Rows are points. Each table stands for the endless flat space through its points: a line for two points, a plane for three, and so on. The two share one point or none. Which?
(in the rows, 128 means zero)

First:
[[105 104 174]
 [ 90  94 134]]
Second, 2 rows:
[[ 92 101 150]
 [ 88 108 146]]
They share: no point

First:
[[126 124 155 113 136 131]
 [114 100 140 131 112 107]]
Second, 3 rows:
[[ 93 117 178 121 124 116]
 [109 129 160 127 132 112]
 [122 114 151 115 131 138]]
They share: no point

First (3 x 9):
[[111 133 126  96 126 147 187 174 141]
 [133 143 124  99 106 149 156 157 144]
 [171 163 114 102  78 165 109 132 147]]
Second, 2 rows:
[[157 144 106  95  84 148 156 169 150]
 [117 154 141 105 129 168 136 129 135]]
They share: [141 148 120  99 102 156 148 153 144]

First, 2 rows:
[[146 119 154 121 128 103 147 128 117 131  92 144]
 [143 117 154 121 136 107 143 131 122 130 101 136]]
Second (2 x 12):
[[141 103 166 123 144 129 145 121 126 134 113 120]
 [135 118 148 120 156 108 130 145 135 125 122 120]]
They share: [137 113 154 121 152 115 135 137 132 128 119 120]

First, 2 rows:
[[104 139 128 137 108 172  89 121  91 101 101 106 133  84 134 108 107 117
  107 158]
 [104 130 101 155 120 151  95  94 100 101 107 130 106 105 137 114 131 135
  110 164]]
Second (2 x 20):
[[ 92 154 113 158 119 149 117  85 106 107  90 149 118 110 145  88 108 135
   97 144]
 [ 96 147 112 155 118 152 109  91 103 105  95 140 117 106 142  96 113 133
  101 150]]
They share: [104 133 110 149 116 158  93 103  97 101 105 122 115  98 136 112 123 129
 109 162]

First, 3 rows:
[[162 108 128 123 114 147 108 118  72 126  87 123 163 165 150  96 134 100
  138 131 112 101 117 105]
 [166 124 137 110 118 157 109  93  96 152 109 129 145 155 149  92 146 115
  143 102 100  81 139  85]
 [149  98 118 146 115 125  96 124  71 129  82 135 176 173 141 102 116 102
  155 136 109 117 119 114]]
Second (2 x 24):
[[143 128 111 151 113 141 107  85  97 139 104 155 142 153 138  92 114 127
  162  91  85 109 143  80]
 [138 135 103 160 110 144 112  78  98 131 104 162 134 148 137  89 107 132
  163  83  79 115 144  73]]
They share: [153 114 127 133 119 135  97  99  95 155 104 141 158 163 140  98 128 117
 160 107  97  97 141  94]

First (2 x 24):
[[164 179 112 117 105  99 135 109 132 127 117 121 111  88 137 164 141 125
  111 146 158 139 119  85]
 [169 187 119 124 107  96 127 113 135 130 109 116 108  81 131 169 147 116
  114 151 156 136 121  77]]
Second:
[[154 160  85 109 112 103 147  91 127 103 132 109 114 109 156 158 125 146
   99 152 164 150 108  98]
 [160 157  67 120 129  94 135  81 130  79 140  80 119 123 169 165 124 152
   99 170 172 159  94  88]
 [172 169 109 106  97  88 135 121 130 139 162 154 147 109 153 155 146 146
  135 110 176 147 108  86]
 [174 156 101 101  86  75 131 113 131 135 164 153 146  99 158 168 141 142
  137 110 174 148 118  82]]
They share: [154 163  98 103 101 105 151 101 126 121 133 131 117 102 149 154 129 143
 105 136 162 145 115 101]

First:
[[140 107  89 174 155 116 130 175  85 104 122 146 127  83 131  91 101 149
  153 103 138 120 152  81]
 [142 104  90 170 158 107 130 163  87 106 121 143 129  93 129  94 105 138
  159 103 145 121 137  85]
 [129 101 106 154 146  92 118 127 101 114 102 158 131 109 112 103 127 109
  159 127 149 104 104 101]]
Second (3 x 24):
[[132  95  89 157 139  87 128 127  96  90 108 161 139  94 117 108 124 110
  149 113 167 119 118  88]
 [115  74  45 132 135  42 147 119  75 116  87 128 161 102  83 135  97 118
  160  87 175 116 110 108]
 [135  94  77 152 167  78 135 151  79 140 107 116 137 118 107 107  93 134
  180  95 143 112 110 108]]
They share: [139 101  96 162 156  96 126 143  93 110 114 146 131 105 122  99 115 121
 163 111 151 116 116  93]

First, 3 rows:
[[175 109 168  93 151 132 196 144 146  89 101 105 186  90 123  90 133 121
  101 107 161 164 158 160]
 [167 118 161 101 146 124 188 152 139  93 110 110 181  98 118  97 136 119
  103 110 160 157 154 161]
 [146 152 140 126 127  96 158 173 122 102 145 117 159 123 103 124 140 106
  108 119 156 144 135 159]]
Second:
[[147 156 133 115 124  92 162 176 123 107 148  96 153 114 112 139 118 109
  117 112 156 163 134 153]
 [162 147 154 121 130 104 159 155 138  89 142 108 159 117 106 115 139  97
   99 118 156 157 131 153]]
They share: [157 150 147 119 128 100 160 162 133  95 144 104 157 116 108 123 132 101
 105 116 156 159 132 153]

First:
[[149 133  92 132 110 100 120 165 100 143 129 139 125 168 118 118 143 176
  118 121 111 172  75 111]
 [133 103 119 166 141 114 143 176 101 154 144 135 150 141 133 125 111 134
   77 123 135 163  70  96]
 [147  80  80 157 106  79  66 121  91  86 113 198 118 122 147  79 175 156
   96 198  71 154 141 120]
 [131  82  86 167 110  89  79 135 103 103 109 176 140 118 144  92 166 148
   87 183  85 140 116 100]]
Second (2 x 24):
[[132  80  93 148 125  74 126 147  91 140 138 164 146 142 150 106 144 147
  114 146  90 179 104  97]
 [127  72  92 145 131  66 133 147  89 149 143 167 155 142 156 108 140 141
  123 144  87 187 108  92]]
They share: no point
